Each wall is flat, endless, passes through zero and stands at right angles to its row. A trip goes straight from one point to another. Which walls does it cross, in order?

Walls:
(1): [ 4.6  4.9 -1.8]
(2): [-2.7 -4.5 -2.6]
(3): [-3.1 -2.6 -0.9]
(4): [-4.5 -3.5  3.4]
(5): [-7.0 -4.3  4.4]
(6): [ 4.9 -5.6 -5.3]
Trips:
[-6.2  3.7 -1.2] to [ 1.1 -3.2 -0.6] => 6
[ 5.1 -6.6 12.4] to [-1.8 -5.9  4.0] => 3, 2, 6
[-0.3 -4.6 -3.6] to [1.7 2.4 1.7] => 5, 4, 1, 3, 2, 6
[ 0.6  0.2 -8.9] to [-3.2 -2.0 -3.4] => 1, 5, 4
[-2.4  0.5 -4.1] to [-1.1  5.4 -1.2] => 1, 6, 2, 3
[5.2 0.9 1.9] to [2.9 2.6 2.3] => 6

Walls:
(1): [-4.2  1.0  2.6 -4.1 -3.8  7.2 -0.3  3.0  3.4]
(2): [-4.8 -1.8 -5.3 -3.5  1.1 -0.9  2.9 -0.2 -2.7]
(3): [-1.7  1.8  3.0 -3.5  6.2 -0.4  1.7  8.9  7.1]
(4): [-3.4  0.6  2.1  0.3 -4.0 -3.8 -9.6  3.0  5.2]
(5): [-1.3  4.0 -4.1  1.1  2.1 -0.5  9.1 -2.3  5.9]
(6): [ 0.8  8.8 -6.5 -8.9  2.6 -2.1  1.0 -5.9  4.2]
(7): [  2.3  -1.7   5.4  -1.9  -6.9 -12.2  -3.4  -2.8   1.5]
(8): [ 2.5 -2.1 -4.5  5.1  0.8 -3.4  1.3  8.8  5.3]
(9): [ 2.6 -2.5  3.3 -5.8  2.2  0.5 -2.7 -0.8  8.5]
(10): [ 1.1 -6.9 -4.6  1.7 -0.9 -4.6  5.2  1.9  5.2]
Trips:
[-2.2  1.3 -1.2 -9.7  1.3  0.1  5.5  1.3  3.5] to [ 5.9 -2.7 -1.1 -2.0  4.9 -2.3 -4.2 -1.0 -3.9] => 1, 7, 5, 10, 3, 2
[-9.1  0.5  0.0  0.5  6.3  3.8 -1.3 -0.4  2.7] to [-1.6  0.9 -8.2 -3.9 -4.8  3.3  0.7  3.2 -6.4] => 9, 4, 3, 5

Walls:
(1): [ 2.0  7.3  1.2 -7.6 -3.4  4.2 -0.6  2.6  1.0  4.9  1.4  2.2 -4.9 -2.2
  3.4  1.7 -0.6  4.6]
(2): [ 7.4  2.3 -0.7  1.4  5.8 -1.6 -4.3 -3.5  4.9  2.4 -3.0  7.4  8.3 -2.7
  2.0  0.3 -7.4 -1.7]
(3): [-0.7  1.3 -6.3 -0.7 -5.0 -3.4 -0.3 -8.5  3.7 -3.6 -2.2 -4.7  1.9 -5.4
  4.9  5.0 -2.5 -2.0]
(4): [-2.1  7.5 -5.4  1.8  5.2 -2.0 -0.5 -4.4 -3.9 -3.3  3.4 -7.1 -2.1 -1.6
 -3.0 -6.2  2.7 -0.8]
(5): [ 1.5 -4.6 -6.8 -2.3 -5.3  6.3  2.6  0.9  0.8  0.3  1.4  5.7 -4.5 -9.6
 -2.8  5.3 -6.0 -3.3]
(6): [-7.0  5.7  5.2  4.0 -5.9 -6.4 -0.2 -9.3  0.9 -2.8  5.2 -0.2 -2.5  1.8
 -0.1  6.4 -3.8 -2.7]
(7): [ 0.3 -0.9  2.6  2.2  2.8 -1.3 -1.0  0.0  3.9  4.8 -5.7  0.4  0.7  5.4
  9.2  2.5 -2.3  1.8]
(8): [ 0.2  2.9  2.9  0.4 -0.9 -2.5 -8.0 -2.9 -1.1 -8.6 -3.9  2.0 -5.7 -5.9
  0.7 -0.1 -8.9 -2.4]
Trips:
[ 4.1 -1.1  3.8 -0.2 -4.5 -2.0 -7.9  2.9 -1.7  2.3 -5.1 -5.5 -3.4  2.5
 -7.1 -9.4  5.5  9.4] to [ 1.2 -1.1  1.1  1.4  6.3 -2.5 -6.3  2.8 -1.3  2.5 -0.5 -1.8 -0.1  1.8
  1.1 -4.6  4.7  3.5] => 7, 1, 2
[-7.7  1.0 -3.3  3.9 -1.6  0.9 -1.9 -3.6  0.6  0.6 -3.0 -3.3 -0.8  1.7
  0.6 -2.8 -3.6  1.8] to [-1.8 -7.0  0.0 -7.2 -4.1 -2.4 -0.4  0.9 -3.9 -5.2  8.9  0.7  3.7 -0.9
 -2.7  0.6 -2.7 -1.0] => 7, 5, 4
[-8.4  3.9 -0.2 -1.2 -8.5  9.7 -0.6  1.4 -1.5 -2.0 -1.4  3.4 -4.3 -0.7
  2.9  1.3  5.1 -0.5] to [-1.5  5.5 -1.2  3.8  0.2  0.3 -4.9 -1.2  6.7 -1.2 -0.2 -3.0  7.6 -1.0
  2.6  3.1 -0.7  3.1] => 7, 5, 2, 4, 1
[ 2.0 -8.1  0.8 -1.3 -2.6  1.6  1.3 -3.3  5.0 -3.8 -0.3 -2.3  7.0 -2.2
  8.0  2.4  0.9 -2.3] to [ -7.0  -2.2  -6.3  -7.5 -10.0   0.0   4.0   4.1  -3.6  -6.0   3.1  -2.2
  -3.4 -14.2  -8.9  -6.1  -0.9   6.3] => 7, 2, 8, 1, 4
[ 2.5  0.1  4.3 -1.6 -0.3 -7.5  0.2 -5.8  8.5  1.4  3.4 -1.3  2.5  6.5
 -4.9  2.9 11.2 -3.4] to [-2.1 -2.2  1.3  0.7 -4.5 -7.7  1.5 -5.9  1.0  3.0  1.8  0.1 -1.1 -0.5
 -3.2 -9.3 -3.6  6.6] => 7, 8

Walls:
(1): [-8.2 -0.6 -3.9 -2.3  3.0  2.9  0.7  1.6  2.6 -0.6  6.6 -0.5 -2.2 -1.7
  1.0  1.8 -0.9  2.4  0.9 -4.9 -2.2  0.3 -2.9  1.6  0.2  3.7  0.3 -0.7
  1.8  0.5  5.1  5.3  2.8 -4.9 -0.2 -4.2  1.0  0.9 -8.1  3.4 -2.3 -7.9
  2.1  0.1  9.2 -1.6 -0.7  3.2]
(2): [-6.9  0.2  6.2 -5.1 -4.3  7.2  3.6 -2.9 -3.4 -0.5 -4.6 -2.1 -8.9  2.0
 -3.0  6.5 -2.1 -4.5  7.0 -6.8 -1.3 -4.7  1.0  2.4  4.7 -2.8 -0.1  4.8
 -2.7  8.0  0.9 -0.4 -0.1 -5.1  6.9  2.1 -1.6  2.4 -3.6 -2.3  2.6  1.4
  0.7  5.3  5.1 -7.0  0.6 -2.7]
(3): [ -3.5  -2.9  -2.7   1.0   8.0   6.2  -3.3  -3.8   5.8  -1.1  -2.3  -7.3
  -6.7  -1.0  -0.7  -3.4  -7.6  -1.5  -3.4  -3.7  -3.3 -10.7   3.9  -3.6
   3.6  -1.2   8.3   0.8  -1.0  -0.2   6.0   8.7  -0.7  -3.0  -3.1  -0.4
   9.3   3.4   2.1   0.6  -4.8  -3.5   9.0   4.6   6.6   4.0  -2.9   1.1]
(4): [-5.8 -3.2  3.3  0.0  3.0  0.9 -1.8 -0.6  0.6  4.7  5.1 -1.9  3.5 -3.6
  0.3 -8.6  1.8 -2.3 -5.1  4.9  4.9  1.5  8.5  4.6  2.0  6.6  0.1 -2.6
  2.5  2.3  4.0  2.1  6.2 -0.3 -2.2  3.5 -1.5  2.2 -5.0  0.5 -6.2  0.0
 -7.2  0.5 -1.2 -7.6  0.4  1.7]
(5): [ 3.1 -3.0  0.2  4.7 -1.7  2.2 -0.7  2.1 -4.9  2.4 -2.5  3.5  1.3  3.7
  0.0  3.1 -2.1 -4.8 -8.2  0.6 -4.4  0.3  1.1 -0.7  1.6 -2.6 -3.5 -3.7
 -3.0  6.0 -0.2  2.7  3.9 -8.5 -2.4 -6.9 -4.3  1.1  2.3 -1.2  4.1 -2.7
 -1.8  1.6 -4.1  2.5 -2.4 -3.6]
(6): [-2.9 -8.5 -5.3  5.3 -4.8  1.8 -5.3 -2.4 -1.1  1.0 -9.3 -6.1  5.8 -1.4
  7.7  3.4  7.0 -3.2 -0.8  4.1  3.0 -2.4  7.8 -4.9  0.6  1.4 -1.5  6.3
 -2.1  0.8  0.6  0.3  3.0 -4.1 -2.6  2.2 -3.4  4.5  3.2 -7.0  2.9 -1.8
  4.9 -0.7  4.8 -0.6  2.7 -1.6]
(7): [ -5.5   2.2   2.8  -5.2  -4.6  -0.4  -0.6  -0.1   0.7   2.6  -1.2 -10.5
   1.7   4.1  -0.7   2.7  -1.2  -7.4   0.8   2.0   6.9   3.1  -1.0   0.5
   3.4  -0.2  -1.9  -4.6   0.8   0.4  -9.0   0.8  -1.6   6.1  -5.8   3.7
   0.5  -6.7  -5.8  -0.2  -6.5  -1.6   5.0   3.5  -8.0  -1.1   2.4  -0.9]
Trips:
[ -2.8   0.0  -7.4   6.9  -4.5  -1.7   3.7  -6.4  -1.1  -1.0  -1.5   2.4
   4.2  -8.3   1.8  -5.8   7.4   4.1   0.4   3.3   5.2   4.3   5.0  -5.9
   1.2   2.0   0.3   3.0   1.6   3.5  -3.5   1.2   0.6   3.2   0.3  -3.9
   4.2  -0.3  -6.1   0.6 -10.0   1.3  -3.0  -0.3  -8.3  -7.3  -8.0  -3.7] to [-0.3 -0.9 -1.7 -1.9 -8.4 -6.3 -6.1  3.8 -2.8 -0.1 -3.7  0.1  2.6  5.2
  5.6 -6.8  2.8 -1.4 -8.1 -2.6 -5.5 -5.8  1.5  4.3  4.5 -6.5  0.4  5.1
  5.4 -3.2 -1.8  1.3  2.9 -4.6 -2.7  3.7 -5.0  4.2 -2.2  2.9  0.1 -3.5
 -0.2 -1.0 -3.8  0.5  0.9  0.9] => 5
[  2.8   3.6  11.5  -4.8  -6.3   1.9   4.5   3.5 -10.1  -1.4  -2.6  -1.9
  -8.4   0.0   4.6  -3.3  -5.3  -5.3  -3.9  -1.1   5.1   5.2   4.4   2.2
  12.6  -8.3  -0.8  -1.5  -2.3   5.0   1.4   1.1  -1.4   7.6   3.1   1.3
  -6.3   0.1   2.5   0.8   5.2  -2.8  -4.2  -2.9 -16.2   1.5   3.0  -5.6] to [  0.9 -10.1   1.8  -4.4  -1.5   5.2  -3.6   0.5   2.6   7.6   2.0  -0.1
   6.5  -0.1   4.3   8.8   1.5  -0.3   5.0   2.4  -4.0   0.5   2.3  -0.2
   1.8  -8.1  -1.7   6.1  -5.2   1.7  -4.7  -0.8  -1.2   2.7  -2.4   0.6
   1.2   2.5   0.1  -6.0  -1.7  -6.4   2.4   3.7  -1.7  -5.9   5.2   7.1] => 6, 4
[  7.4  -0.5  10.6   7.0   0.2  -1.8  -2.6  -2.3  -4.5   7.6   2.7   3.7
   7.1  -7.5  -2.4  -4.8  -6.7   3.8  -6.9  -0.7   6.7  -4.3   5.5   8.7
  -3.4   7.9   5.3   1.5  -7.9  -1.0  -2.3  -1.6   1.3  -6.8   4.9  -3.1
  -7.2  -0.4   5.6  -3.4 -15.0  -9.4   1.4   0.0   4.7  -4.3  -0.7  -1.3] to [ -2.2   2.9   2.5   3.7   0.4  -2.7   5.4   2.1   4.8   3.3   1.0   2.3
   2.6  -2.7  -0.2  -3.5  -3.2  -8.5 -10.0   3.6  -5.6   0.4  -3.1  -3.7
  -5.6   4.7   6.2   1.4  -5.0  -1.8  -4.6  -1.9  -5.3  -3.0  -1.1   0.4
   3.3  -6.0  -7.1  -2.9   6.1   3.8  -5.1   2.0   2.5  -3.9  -3.6  -2.3] => 6, 3
[  0.1  -3.8  -7.9   0.4   7.7   5.8  -1.5   1.3  -1.9  -2.2  -1.9  -2.6
  -1.6  -0.4  -0.1   0.8  -3.5 -12.3  -2.2  -3.8  -8.6  -1.4  -2.4   7.5
   4.1   2.8   2.2   3.1  -3.9  -2.3   5.2   0.2   1.1   3.5  -2.0  -8.8
   1.8  -2.3   5.5   8.5  -2.8   3.0  -2.3  -3.3  -6.6   0.2   0.3   1.6] to [-2.1 -1.5 -8.6  1.5  8.1  2.0  1.2 -3.8 -1.4 -0.3  3.3  4.3  0.2 -2.1
 -2.8  3.8  5.6  2.3 -2.2 -3.4  3.4 -2.4 -1.9  9.0 -4.8 -9.0  1.3 -4.7
 -4.5  0.6  1.7  2.8  1.3 -0.5 -3.6 -3.0 -0.7  2.5  1.6  2.5  5.2  1.7
  6.1 -2.2 -4.2  1.3 -6.3 -8.7] => none
[ -0.7   6.6   6.3   3.0   2.0  -4.0  -2.7   4.9  -7.6  -1.4  -4.0  -9.3
  -2.8  -0.6  -6.6  -2.6  -5.0  -2.5   3.9   1.3  -2.9  -4.0  -6.6   4.5
   3.6  -2.2   7.4   0.1  -7.1  -0.3   1.8 -10.5  -2.4  -3.0  -4.4   6.8
   6.8   1.4  -0.4  -1.7  -3.4   2.4  -2.0   2.9  -2.8   4.4  -0.9   0.4] to [ 1.3  5.4  3.8 -3.1 -1.2  1.5  3.4  4.2  0.1  5.9 -1.0  3.9 -0.3  3.2
 -0.8 -0.7 -1.4 -0.9 -1.5  4.4  4.1  4.4  1.5 -0.7 -6.8 -5.2 -2.1 -3.0
 -2.9 -6.2 -6.6  0.8 -2.9  3.6  6.8 -2.1 -6.0  1.7 -1.9 -1.8 -3.8 -0.9
  3.0  1.7 -2.8 -3.8  1.6  0.9] => 3, 2

Walls:
(1): [ -1.7  -1.7  -0.3  -2.1  -0.4  -4.3   1.9   3.6  -4.3   0.4   1.0   0.1
   5.1  -1.9  -7.7   0.6   4.6 -11.4  -6.4   2.2   2.6   3.0   0.6  -2.1
  -3.6  -5.6  -5.2   1.3  -4.2   3.3  -3.2   7.9   0.3   2.8   4.1   3.7
   4.6   1.3  -5.4   3.6  -4.6  -2.8  -1.1   0.7  -5.5   1.5   0.9  -1.1]
(2): [ -3.4  -1.5  -6.3  -0.8  -2.7   5.4   2.7   0.5   3.6 -10.1  -3.8   0.4
  -3.7   6.5   2.0   4.5  -2.1   1.9   1.1  -7.4   4.7  -2.2  -1.9  -0.9
  -3.0   9.8   2.0   1.1   2.1   2.0   2.6  -4.1  -1.0  -1.9   1.1   2.4
   0.8   0.6  -5.8   1.7  -4.8   4.3   5.5   2.7  -5.4   6.5  -9.1  -5.6]
(3): [ 8.0 -7.8  2.1 -8.0 -3.3 -0.2  1.3 -1.7 -3.0  0.3 -5.9  4.3 -5.0  1.6
 -1.7  1.3  4.7 -5.7 -1.6  0.5 -0.6 -6.7 -1.5 -0.7  6.5 -0.5  1.1 -4.5
 -0.3  3.1 -4.1 -4.8 -3.3 -4.6  8.0 -1.5 -0.3  7.3  2.8 -2.8 -0.4  0.8
  2.5 -2.8 -8.1  0.7 -5.0  1.8]
(4): [-5.6 -3.2 -2.0 -3.8  6.6  8.5  1.5  9.7 -1.7 -6.1 -0.2  8.6 -5.9  2.3
 -1.3  2.3  4.4  0.6  5.2  5.7  5.7  3.0  0.8 -1.9  7.4 -4.1  8.5  1.1
  1.5 -0.6 -4.6 -0.4  3.5 -5.8  3.0  1.4 -8.2 -5.3 -6.3 -0.6  1.2  4.8
 -4.5 -0.5  1.8 -3.6  3.5  4.4]
(5): [  3.9  -2.6  -8.0   0.2  10.7   1.8  -0.1   1.0  -2.3  -1.0   4.0   0.0
   3.9   4.3  -1.8  -0.3   4.3   7.3   1.8   4.2   1.5  -4.5  -1.4 -10.2
  -0.4   3.6   2.3  -2.7  -4.4   3.0  -5.8  -0.5 -12.9   4.0   7.5  -0.9
   8.8  -1.7  -0.5  -3.0   5.2  -1.7   0.9   1.4  -0.8   7.0 -11.7   1.3]
(6): [-1.9  0.5  2.2  2.9  1.8  0.4 -1.1  0.3 -0.4  0.3 -1.6 -3.6 -0.1 -0.8
 -2.8  2.5 -1.3  4.5  0.0 -2.1  6.2  0.9 -4.0 -2.2 -0.3 -2.0 -1.0  2.2
  4.0  1.4  4.1  0.9 -6.9  2.4 -4.3  1.3 -8.1 -6.4  0.6  2.4  0.8 -0.8
 -6.0  1.1  2.4  0.9  1.8  2.1]
(7): [ 7.4  0.7  3.1  7.7  2.4  0.1  0.1 -6.2  5.3  3.0  4.2 -1.1  5.9  2.8
 -3.7 -4.8  2.2  0.3  3.8 -9.2  2.8  0.1 -1.4 -7.0 13.2 -3.3 -2.4 -1.3
  8.5 -5.2  1.7  1.1 -4.3 -3.0  1.0 -2.2 -2.4  4.2  3.5  1.6  3.0 -0.5
  0.8 -1.7  2.7  2.0  3.6  0.5]
(8): [ -1.4   5.2  -7.3  -2.9  -5.9   6.2  -1.3   0.7  -2.4  -0.5   6.6   4.5
   1.3   4.3   7.0   3.4   7.6  -1.6  -7.5   5.2   5.2   8.4  -3.3   5.0
   7.4  -3.7  -1.5   3.9   2.8   2.7   0.0  -2.5  -1.8  -1.7  -4.3  -7.1
   7.0   4.0 -10.7   0.3  10.8   5.8  -3.4  -3.7  -0.6   6.1   0.8   1.0]
Trips:
[ 7.6 -4.1 -6.2  3.3  4.6  1.2  3.1  4.2  2.2 -0.1 -2.6 -4.1  0.7  1.0
  7.2  4.0  3.6 -2.1 -5.5  7.3  1.3 -4.0  1.5  2.9  3.1 -3.4 -5.9 -4.2
  4.7  1.0 -2.9 -4.0  2.2  3.0 -0.6  6.9  4.0  2.9 -3.3  1.8 -2.0  0.2
  1.4 -5.6 -3.3  6.5  5.7 -6.3] to [  1.1  -2.1   1.1   1.7  -7.4  -3.4   1.5   5.1 -12.5   4.0   2.0  -1.8
  -2.7  -5.5  -3.7   8.7   6.7  -2.2  -0.1  -0.7   0.3   3.2   2.8   1.0
  -3.5   1.7   0.4  -1.4   5.6  -2.2  -5.1  -2.3  -1.6  -5.9   2.5   7.6
   4.1  -1.5   1.4   1.8  -4.1   5.3  -7.7  -1.3   0.6   1.1  -2.7  -0.5] => 4, 5, 2, 6
[  0.3  -2.5  -5.4  -1.6  -1.7   0.3  -0.7  -1.5  -3.1  -3.1   2.2   4.4
   0.2  -2.9   0.6   2.2   8.3   3.0  -6.2  -3.8   3.9  -1.7  -0.1   2.4
   3.8   5.1   3.5  -2.3  -3.1   3.5   5.3   3.6  -3.6  -5.0  -0.7  -0.7
   0.7   2.0   6.0  -1.9  -0.6  -4.8 -12.6   3.6  -3.1   0.1   6.2   6.5] to [  2.6   2.8   3.7  -1.5   2.0   1.4   2.1   0.0   4.9  -3.7  -3.8  -3.5
   1.6   8.2   3.2   7.2  -3.2  -2.2   0.1  -4.8   6.0  -0.6   1.1   3.3
  -4.7   7.6   7.3   3.9  -1.0  -2.0  -6.8   2.5   9.5 -10.8   1.4  -5.5
   0.7  -3.9   0.3  -1.3   7.7   1.4   0.7  -3.0  -2.2  -0.2  -6.3  -1.9] => 1, 7, 2, 6, 5
[-0.9 -1.4  2.1  1.1 -6.9  1.7  3.6 -2.0  1.5 -2.0 -1.0  7.9  1.6 10.3
 -4.6  6.3 -3.3  4.5  9.3 -5.4  3.7  4.2  3.3  0.3  0.3  2.1  1.7 -2.9
 -2.9  2.8 -0.3  3.1  0.8 -5.5  7.9 -6.5  3.4 -0.1  1.8  1.2 -1.5 -8.4
 -5.5  5.0 -1.0  5.2 -9.7  3.4] to [ 2.2  0.8  6.1  4.6  5.1 -2.4 -3.6 11.3 -5.1 -1.7 -1.4 -3.2 -2.1 -3.0
 -1.3  2.9  2.4 -3.9 -0.7 -1.4  5.9  3.2 -0.7  4.4 -0.5  6.0  3.0  0.6
 -3.3  0.2 -2.8  0.1  3.3  1.2  2.7 -4.8 -7.5 -3.1 -0.4 -3.6  1.4 -3.5
 -1.9  3.5  8.1 -1.7  3.3  2.7] => 6, 7, 3, 2, 5, 1
[ -2.2  -0.7  -4.4  11.5  -2.4  -1.8   4.9   0.9   0.7   7.7   2.1   3.0
   0.1  -4.3  -3.4   1.0  -1.3 -12.5  -2.1  -2.5   3.7  10.2   4.2  -1.6
  -5.1   8.3  -3.8  -0.1  -1.8   1.2   0.5   6.1   6.2  -3.4   0.6   8.9
   4.3  -2.1   1.9  -6.1  -2.6   1.9  -4.1   5.4  -0.8   2.6   0.6  -2.9] to [ -1.3   2.5   3.7   2.4  -0.8   2.4   2.8  -4.6  -3.5  -1.1  -1.7  -5.4
  -4.7   2.1   2.4  -4.0 -11.9  -2.4  -2.8   0.8 -12.4  -4.2   1.1   0.8
  -2.7   0.3  -6.4   6.7   1.7   0.9   1.5   3.9  -7.7  -1.4   1.7   1.8
   2.6   5.3   0.7   1.5   0.0  -5.2  -4.2   1.8   5.6  -2.7   3.2   1.7] => 2, 6, 1
